Every row gives one point. Before rounding, the points of a table are all equally far from one centre. They may lie mostly on one side of it. Write the centre, to within rounding.
In the rows, zero is written as 128.

Points, 10 rows:
[[155 144  45]
 [178 162  76]
 [203 127 103]
 [133  87  43]
 [117 118 179]
 [161  52 105]
 [202 123 120]
 [ 60 122 119]
 [170  80  62]
 [130 190 101]]
Centre: [131 118 108]

Points:
[[153 143 144 189 129 220 138 170 130 129 154]
 [162 142  99 169  98 180 114  96 103 123 170]
 [ 10 136 117 153 111 144 135 118  94  56 178]
 [ 78 141 134 159  52 134 145 144 153  68 188]
 [106 137 151 222  96 196 111 212  84 103 198]
 [138 143 147 186  35 165  96 111  84 113 180]
 [ 50 181 145 145  36 156 104 174 107  73 157]
 [ 77 128 166 181 100 122 104  62  80 130 113]
 [ 60 153 144 180  75 158  38 145 126 126 158]
 [ 70 147 117 174 161 123 150 130  20 106 180]
 [ 81 179 114 184  88 218 145 169  90 153 103]
 [ 62 161  95 193 131 189  79 121  90  65 122]
 [ 95 125 154  92  94 166 173 121  29  73 131]
 [ 41 139 164 187 115 158  52 139 115 107 193]
 [ 96 150 119 160 127 220 196 126  73 125 115]
 [ 71 112 158 171  75 186  93 132  69  80 230]
 [ 62 166 112 204  56 133  87 173  74  68 117]
 [ 58 170 141 208  94 152  71 116  94  71 176]]
Centre: [ 89 123 142 159 107 157 125 155  85 109 142]

Points:
[[130 203 193 109  72 108 123  75 100 118  93  97 171 190 108 133 216 111
   65  82 159 121 135 129]
 [131 205 140 147 118 170  33 112  60 138 170 163 139 149  75 134 205 108
  133 131 145 129 113 124]
 [134 178 181  47  79 152 115  89  91 152 108  90 143 198  72 129 163 109
  148 179 125  73  90 185]
 [127 128 164  82  78 112 137  41 104 142 132 141 138  52 124 134 133 137
  127  80 169  75  84 144]
 [195 138 156 123  97 130  95  93  97 171  79 144 216 115  14 127 158  67
  113  65 109 122 135 121]
 [ 77 156 212  64  87 173  93 106  90 127 108  71 150 119 119 122 198 105
  160  86 180  90 127 178]
 [108 182 138 112  96  93  84   7  79 148 133 111 131 106 122 117 132  35
  143  74 147 151 123 199]
 [ 97 183 157 124  72 137  71 101  47 119  56 193 145 188  84 128 111 103
  156 169 127 120 131 156]
 [153 225 176  63 118 133  71  79 139 135  91 142 188 136 166 127 166 140
  143  97 128 143 112 227]
 [138 128 172 137  55 130  76 122  35 180 136  94 171 160  50 140 181  75
  140  99 170 138  79 174]
 [164 124 171 116 148 150  59 105 120 178  63 104 154 110 115  86 182 116
   51 103 141 136 183 183]
 [171 166 143  75  78  67  14 109 101 201 136 159 142 113 105 142 198 109
  150  79 150  84 102 165]
 [136 161 168  76  51 134  86  66 165 107  98  90 197 164 101  98 176  94
  164 152 145 192  88 181]
 [189 186 180  57  48 142  59  86 113 110  66 105 170 136 102 149  90  93
  183  95 124  97  83 174]
 [123 179 202 108 100 116  76 157  15 106 103 130 162 150  82 132 129 128
   96 106 120  69 152 174]
 [119 206 126 109  99 131  86  92  26 159  78 120 127 150 121 148 208  86
   90 126 140  97 141 123]
 [118 164 144  99  62 146  57  40 120 155 136 121 186  94  88 134 197 158
   85  89 128 221 115 181]
 [149 157 154 106 109 143  94  76 100 200 135  79 170  90  94 211 117 141
   55 104 142 120 160 168]
 [188 205 165 109  97  96 121 132  95 100 107 121 178 146  59 141 208 159
   79  78 102 112 125 141]
 [ 78 164 195 137 105 162  78 161  71 188  95 134 155 137  79 191 179 107
  137 100 168 103  98 202]
 [176 149 196 116 142  96 131  93 115 118  54  97 135  93 110 145 151 132
  119  64 144  66 124 214]
 [140 173 153 111  47 141 140 159 156 111 120  38 142 161  68 127 136 114
   98  90 152 102 108 133]
 [165 178 187  87  83 152 110  77  76 159 115 122 167 182 141 160 102 115
   90  96 168  65 115 158]
 [136 176 198  87 147 133  43 110  88 148  62 125 197  92 103  81 157 137
   62 106 199  90 126 186]
 [180 154 130 126  64 135  78 115  90 125 165 136 175 198  77 175 146 126
  143  94 182 151  85 192]
 [121 148 165 122  21 166  72 117  56 149  88 142 185 147 141  97 125  87
   83 139 121 127  87 177]
 [192 181 118  71  98 163  95 106  79 158  97 110 168 185  77  72 174  68
  111 131 137 148 133 205]
 [165 197 228  88  89 112 127 124  71 148 103 136 123 142  98 116 195  76
  138  97 162 143 110 208]
 [135 166 227 112  79 152  80  43 109 127 138  59 112 161  44  93 181 112
  152 114 148  78  85 160]
 [125  95 179  31 104 129  85 106 112 126  81 116 177 119  65 131 151 140
  136  69 196 110  74 216]]
Centre: [123 166 151 112  93 120  73  93 120 141 101 119 148 124  76 125 143 118
 122 111 137 122 121 166]
